Rows are points. To make a cloud, some directions were put in groups of two or more. Within a group, all points are equally far from the middle, so they leave a hole (a ring in 2 directions, a hollow ball in 3). The other directions are filled evenly. Then the cloud was stretched, turned, moved and blurred a little. Count the holes, and give their numbers of directions, smallest first.
In the rows, zero is written as 128.

Cloud:
[[119 122  72]
 [151 161 140]
 [154 155  68]
 [116 122 134]
 [185 129 126]
 [ 62 175 102]
 [176 149 139]
 [ 87 129 101]
 [ 69 129 164]
 [ 88 184 113]
 [108 148 161]
 [178 158  92]
 [108 158  83]
 [189 119 122]
 [160 172 116]
 [146 153  76]
 [169 149 160]
 [ 90 114  92]
 [ 92 137 174]
 [150  83 108]
 [148 175 163]]
Holes: 0

Cloud:
[[ 89  93 138  91]
 [ 97  97 157  82]
 [180  92 184  98]
 [ 75 156 151 104]
 [161 108 196 154]
 [152 142 139  89]
 [170  85 150 113]
 [152 131 148 146]
 [137  88 195  91]
 [ 94  98 113  96]
 [123  97 112 103]
 [ 87 102 126  81]
 [ 81 112 118 126]
 [168 105 195  92]
 [130 130 122 142]
 [149 146 147 134]
 [164 102 198  91]
 [ 89  91 139  98]
 [ 76 170 102  96]
 [109 149 110 131]
 [100 169 104  97]
 [ 91 107 148  75]
 [173  90 189 153]
 [147  71 201 114]
 [125 129 195 137]
 [159  93 143 140]
 [ 79 165 102  79]
 [115 108 180  78]
 [ 83 104 122 121]]
Holes: 2 (2, 2)

Cloud, 56 rows:
[[190 121 128  85  73 117]
 [180  71 111  83 146 134]
 [195  97 110 103 143 128]
 [132 140 180 121  96  95]
 [147  95 106 124 150 181]
 [118 126 121  47  99 103]
 [ 93 169 107  88  95 136]
 [133  94  72 115  86 112]
 [191 122 123  76  79 114]
 [ 87 117 106  72 153 121]
 [168 119 115  48 131 163]
 [131  90 178 103 151 137]
 [120 146  61 109 107 162]
 [136 160 140  48  85 122]
 [117 155 108  72  64 134]
 [101 176  83 118 132 113]
 [133 109  56 133 109 136]
 [103 113  75  77 152  98]
 [169 119  92  66  93  84]
 [169 135 140 134  70 114]
 [142  84 171  95 165 107]
 [144 165 152 132 151 112]
 [ 86 137 141  73 121 121]
 [115 121  57  85 173 117]
 [135 149 138 131 136  67]
 [149 158  56 105 102 106]
 [ 89 123 143  82 123  90]
 [163  79  89  94  98  88]
 [150 154 134  44 135 153]
 [120 102 139 131 200 148]
 [120 164 150 152 139 146]
 [155  72 122 125 187 130]
 [127 129  82 133  75 153]
 [134 198 113  98 134 136]
 [153 148 142 150  91 155]
 [160 145 126  96  78 183]
 [129  97  63 127 122 151]
 [195 114  89 111 128 118]
 [136 110 139 129 140  53]
 [168 168  84 110  99 166]
 [144  93  82 160 137 104]
 [168 164 127  48 125 132]
 [122 145 141  43 103 136]
 [ 86 135 160 129 104 113]
 [144 136 188 113 133 136]
 [102 114  85  74 148  86]
 [108 106 152 137 121 162]
 [131 133 154  46 155 120]
 [132 100  84  51 169 114]
 [128 112 115  96 214  94]
 [177 119  89 107 149 173]
 [116 173 106  81 106 175]
 [152  66  93  91 107  99]
 [145  97 135  88  65 140]
 [107 156  63 109 164 120]
 [138 192 119  78  84 143]]
Holes: 2 (2, 4)

Cloud:
[[110 144 111  99  60 130 140 205]
 [117 117 185 178 115 117 126 118]
 [150  92 115 140 103  94  53 135]
 [119  39 145  89 114 103  98 165]
 [154 126 152 123 100 129 209 140]
 [106 135 125 156  93 117 146  91]
 [ 60 130 100 137 134 178 139 127]
 [ 88 105 151 133  83 138 130 115]
 [144 115 185 172 154 175 134 115]
 [108  69 112 141 176 125  89  82]
 [ 99 104 166 184 178 194 118  93]
 [134 127 202 181 121  98 112 175]
 [151 112 176  96 125 124 191 187]
 [134 107 180 133 119 103  61 184]
 [137 104 157 102 168 123  58 114]
 [ 98 142  99 134  86 153 125 192]
 [145 126  90 180 107  69 133 128]
 [152  85 130 157 133 134 136 108]
 [158 146 182 102  89 137 157 121]
 [ 86 122 161  95  85 129 145 127]
 [ 81 104 112 125 156 168 160 161]
 [129 148 199 146 151 143 105 137]
 [148  72 223 109 110 127 107 186]
 [169 140 133  74  74 108 117 111]
 [103  86 116 165 161 112  64 179]
 [159  98  97 124 153  94  92 114]
 [121 105 136 198 106 131 113 146]
 [128 101 150 119 170  50  86 161]
 [129 125  98 124 122  86  78 180]
 [129 152  67 134 157  92  97 145]
 [122  98 217 168 107 187 105 128]
 [120 114 105 179 128  99 125 111]
 [ 97 123 145 191 139 177 102  93]
 [106  97 121 123 207 118 106  99]
 [124 114 103 190 107 110  72 176]
 [170  71 138  69  86  93 119 175]
 [123  95 122 140 130 150  58 132]
 [207 103 162 111  90  96  71 174]
 [146 195 118 133  71 141 131  99]
 [167 187 125 112 134  50 106 137]
 [133 131  84  72  85 116 133 130]
 [108 101 162  87  82 164 123 159]
 [141 151  91 176 112 161 101 152]
 [ 81 136 136 137 136 180 191 113]
 [102 121 150 149  79 101 155 114]
 [145  69 158  38 130 156 124 109]
 [112 157 158 162 133 124 172 162]
 [117 146 174 115 146  98 107 115]
 [169 156 141 148 171  91 122  78]
 [184 121 152 163  42  73 137 110]
 [166 147 190 158  94 171 117 113]
 [146  96 212 134 170 132  92 139]
 [132 130 182 125 128 185 181  94]
 [133  55 180 173 139 120 138 133]
 [193 118 153 122 139  62  91 154]
 [106 131  80 126 144 108  79 123]
 [113 113 156 133  79 114  89 207]
 [155  81  95 119  78 101 120 136]
 [ 94  59 150 136 103 172 147  98]
 [ 92 160 123 188 146 146 127  94]
 [183 115 155 111 182 137 115  72]
 [114  83 119  70 149 103 101 107]
 [199 109 190 103 101  95 133 116]
 [127 121 112  96  52 146 145 186]
 [170 195 132 158  82 103 104  83]
 [128  89 137  91  76 115 117 211]
 [116 147 133 179  70 144 128 174]
 [139 123 105 154 150 118 137 139]
 [161 138 145 139  67 100  82 134]
 [112 158  75 110 153 139 168 157]
 [153 123 119 112 141  84 183  81]
 [109  50 113 116 135 115 125 115]
 [155  78 167 172 150 124 126 116]
 [ 96 131 109 125 143 178  74 118]
 [131 101 179 165 161 145 138 117]]
Holes: 1 (3)

Cloud:
[[173 101 102 106  85  80 159 114 106]
 [129 143 177 143  68 131 121  82  90]
 [ 57 120 139 121  76 138 130 113  88]
 [108 129 151 126 144 176 152  56 115]
 [131 150 116 163  68 145 131 161 133]
 [ 91 104 143 106 124  93 154 139  73]
 [100 141 127 103 144 169 116 108 187]
 [ 97  88  76  85 133 135 147  89  90]
 [116 137  76  83 106 106 166  74 132]
 [161 103 105 161  97 188  88  72  97]
 [135 110 162 144 132 176 135  67 104]
 [100 155 108 150 184 127 106 116  88]
 [187 153 112 147  46 154 151 130 207]
 [184 109 155 156 103 171 145  64  98]
 [119 158 113 118 110 143 194 156  96]
 [114 128 121 139 154 172 198  96 153]
 [128 156  80 149 105 177 104 106 143]
 [130 123  71 145  66 217 181 106 142]
 [139 133 140 130 150 185  99 168 117]
 [101 131 107  76 135 190 129 172 141]
 [ 85 153  66  77 110 167 110 111 170]
 [126 125 146 160  99 139 112  56 153]
 [ 44 146 114 136 149 159 126 143 133]
 [ 82 161  86  63 126 108 129 145  89]
 [138  87  96 126 104 188  74  86 140]
 [159 168 146 109  84 136 144 177 172]
 [167 108  77 121 118 146 192 134  80]
 [ 51 137 135  76 137 140 149 101  83]
 [151  81  89 164  78  96 140 105  82]
 [140 131 102  91  84 108 118 107  45]
 [150 128 138  93 155  65 162 111 112]
 [110 152 179 143  74 122 147 114 117]
 [112 138  78 163 147 143 136 120 159]
 [146  96 120 131 106 191 205  91 125]
 [144 127  97  92 121  81 162 117 132]
 [107 177 138 136 179 123 140 100 101]
 [116 166 166 158 183 100 120 144 142]
 [131 160 115 163 121 125 149  92 165]
 [ 92 119 129 124 129 147 148  56 110]
 [ 99  92  67 160 155 156 126  94 123]
 [ 97 149  83  68 157 121 131 151 113]
 [ 62 175 137 123 116 176 111  76 180]
 [132  95 141 115  80 149 138  68  67]
 [129 165 143 139  40 129 168 112 121]
 [132 104 108 144  50 208 122  84 184]
 [178 113 110  93 110  97  97 107  64]
 [121 122 109  74 181 117 154  95 132]
 [131 147 153 151  92 122  92 126 149]
 [125 113  96  72 129 156 147 148  62]
 [212 120 144 102 194 152 157 152 129]
 [156  78 105 158  77 104 157 113  87]
 [151  97 133  84  45 152 185 109 120]
 [143 158 160 144  91 196 156 121 126]
 [115 136 165  96  51 125 162  59 110]
 [185 140 104 170 101 139  94  78 138]
 [116 165 117 125 117 114  85 155 146]
 [153  91 124 115 168 161 175  92  72]
 [176 109  82 117 175 173 114 119 143]
 [210 126 154 168 128 121 126 124 164]
 [ 92  90 138  86 144 140 146 131  53]
 [151  92 119 134 113 169  49 108 101]
 [122 146 102 151  19 179  98 112 111]
 [141 128 140  87 123  94 138 104 152]
 [188 130 113  93  81 160 101  85 123]
 [106 140 120 162 149  98 111 105 113]
 [163 166 105 112 106 119 112  93 177]
 [ 67 155 150  86  99 128 174  79 124]
 [ 69 142 118 107 153 165 136  91  76]
 [180 120 122 142  34 170  98  87 165]
 [125 142 145  82  71  89 158 113 111]
 [121  95 113 113  94 107 148  56  98]
 [ 76 136 161  81 177 141 153  92  74]
 [120 100 150 157 125 168  91 168  78]
 [138 116 145  75 145 135 203 107 159]
 [114 156 106 120 131 122 207 136 124]
 [108 156 103  73 153 116 174 112 113]
 [145 114 105 147 172 166 123  73 191]
 [132 144 135  62 161 135 105 128  57]
 [160 110 113 104  84 105 106 161 112]
 [105 157 117 118 125 110 174  70 127]
 [ 80 151 178 139 111 137 114  83 133]
 [136 131  95  89  35  97 128  96  85]
 [125 114 116 149 176 190 119 190 112]
 [135 150 140  84 147  74 146 154 123]
 [183 153 121  77  47 149 161  56 113]
 [127 154 152 145  64 157  72 116 110]
 [ 93 149  90 155 155 127  78 142  81]
 [135 138 114  98 181 139 182  83  96]
 [114 153 129 152 121 138  72 145  74]
 [165  90 143 106 130 142 134  64  44]
 [126 188 149  97 111 125 218 145 121]
 [134 132 104 131  39 139 104  96 195]
 [166 136 112 159  85 176 136 163 149]
 [166 128 151 105 109 182  95  98 138]
 [169  94 144 109  64 148 192  97 101]
 [100 129 152 154 119 144 131 111 156]
 [135 167 106 127 159 155 119  75 198]
 [109 113 109 130 114 209 100 127 144]
 [128  77  98  94 109  80 103 104  75]
 [165 124 120 166  24 171 111  73 134]
 [ 84 115  80  73 149 110 144 135 113]
 [140 156 113 140  94 117 203 114 137]
 [122 120  43 121 129 152 127 136 189]
 [141 109  83 119 100  93  85 135 136]]
Holes: 2 (2, 3)
